Every row gives one point. Each copy is the shape, with its points in the same order, turned, moved and blurred by noise. Some copies are also mirrored. Which?

Shape (6 x 2):
[[-52 -15]
 [ 39  35]
 [ 42  62]
 [ 31   1]
 [-23 -21]
 [-21   7]]
Copy 1 (6 x 2):
[[ -3 -42]
 [-15  64]
 [-36  76]
 [ 14  44]
 [ 11 -16]
 [-12  -8]]
Copy 1 is: only turned
Copy 2 (6 x 2):
[[-21 -51]
 [-35  50]
 [-63  63]
 [ -7  30]
 [ -7 -30]
 [-25 -17]]
Copy 2 is: only turned
Copy 3 (6 x 2):
[[ 16  46]
 [-56 -25]
 [-83 -20]
 [-24 -27]
 [ 15  17]
 [-12  26]]
Copy 3 is: mirrored

Shape (9 x 3):
[[-12  21  33]
 [ -6 -29  -6]
 [ 48 -10 -60]
 [ 71  -8 -56]
 [-24  48 -68]
 [ 56  -2 -18]
 [ -5 -28  -7]
 [  3 -42   9]
 [  4 -29  53]]
Copy 1 (9 x 3):
[[ 20  32 -18]
 [ -1 -23 -23]
 [-27 -43  54]
 [-17 -49  69]
 [-84  25  21]
 [  8 -29  44]
 [-14 -20 -23]
 [  9 -34 -24]
 [ 47  -5 -40]]
Copy 1 is: mirrored
Copy 2 (9 x 3):
[[-35  24  25]
 [ 22  -2   4]
 [ 33  27 -71]
 [ 41  47 -79]
 [-46 -23 -71]
 [ 25  53 -38]
 [ 22  -1   2]
 [ 34  10  17]
 [ 17  33  51]]
Copy 2 is: only turned

Shape (8 x 4):
[[-47  24   7 -79]
 [ -3  27 -29  10]
 [-23  37  -5 -24]
 [ 20 -47 -29  12]
 [ 16  56 -41 -49]
 [  6  -5   5  21]
 [ 66 -39  12 -44]
 [ 62 -15  61 -17]]
Copy 1 (8 x 4):
[[-30  59 -77  25]
 [ 35  10 -13  31]
 [  9  43 -32  24]
 [ 18 -53 -12  14]
 [ 59  42 -70  24]
 [ 18  -6   6   1]
 [ 17 -42 -75 -44]
 [ 13 -15 -34 -83]]
Copy 1 is: only turned
Copy 2 (8 x 4):
[[-83  13 -40 -38]
 [ 18  19 -45 -14]
 [-19  30 -37 -19]
 [ 28 -39 -28  18]
 [  0  10 -45 -86]
 [ 19   9 -15  15]
 [  7 -58  40 -27]
 [  5   3  69 -10]]
Copy 2 is: only turned
Copy 3 (8 x 4):
[[-61 -10 -49 -22]
 [ 20  25  -9  21]
 [-16   8 -33  13]
 [ 35   4  53 -21]
 [ 21  18 -64 -23]
 [ 20  -9  23  29]
 [ 39 -64  15 -49]
 [ 38 -90   7   3]]
Copy 3 is: mirrored
Copy 4 (8 x 4):
[[ 17  46 -12 -80]
 [  0  44 -16  29]
 [ 20  51 -11 -10]
 [-66 -12 -19  20]
 [ 32  35 -67 -10]
 [-16   3  10  17]
 [-12 -66 -41  -9]
 [ 20 -67  14   0]]
Copy 4 is: only turned

Shape (10 x 6):
[[  40   34   -3  -21  -36  -53]
 [   5   33    1  -19    9   42]
 [  34   -1  -35    9   -6   40]
 [ -77   40  -13  -37  -27   12]
 [  24   29    4  -51   15   13]
 [  -9    2   29  -14   -1   56]
 [  44   41   14   39   58  -14]
 [  27   12 -102  -28   45  -13]
 [  58  -42   68   29  -36  -13]
 [ -13  -53    4   35   10  -36]]
Copy 1 (10 x 6):
[[-20 -34 -50  -3  73  -2]
 [ 17  11  28  15  21  23]
 [ 46   2  -2  -2  -1 -23]
 [-27 -50   3  47 -22  56]
 [  9   5   4 -15  42  39]
 [  7 -11  62   4  11   7]
 [-21  73  -7  16  54 -30]
 [ 31  41 -82 -17 -17  17]
 [-27 -32  45 -42  73 -77]
 [-54  -2  -2 -22 -22 -60]]
Copy 1 is: mirrored
Copy 2 (10 x 6):
[[ 36  76  43   5   0  13]
 [-30   4  21 -42 -21   8]
 [ 28 -15  -9 -38 -20  48]
 [-58  17  -7  47 -11 -10]
 [-13  17  36 -42   4   0]
 [-22 -35  24 -19 -43 -10]
 [ 45  46 -23 -90  -2 -36]
 [ 12  28 -25 -37  80  55]
 [ 99  -3  60  -9 -66 -18]
 [ 71 -24  -9  13  -3 -42]]
Copy 2 is: mirrored
Copy 3 (10 x 6):
[[ 21   2  77 -23  34 -49]
 [-19  41  12  -8  -3   7]
 [ 29  36 -24 -17   1 -28]
 [-67  30  10  12  77  -1]
 [ 16  32  46  -8   6  20]
 [-37  28  -6 -33  -7  11]
 [ -1  19  52  20 -66 -47]
 [ 67  20   4  70  29 -22]
 [  0 -51  24 -93 -50 -40]
 [-18 -68  -6  -7 -10 -45]]
Copy 3 is: only turned
Copy 4 (10 x 6):
[[ 33  54  19  58 -12  14]
 [  9 -13   4 -19  26  40]
 [  2 -45  41   5   2  14]
 [ 23  22 -52 -51 -34  28]
 [ -3  19  12   4  30  62]
 [  9 -10  29 -52  25  23]
 [-11  -3   1  52  82 -15]
 [-65 -29 -14  60 -27  52]
 [ 34  38 104   6  33 -45]
 [-40  22  31  -2  -5 -62]]
Copy 4 is: mirrored
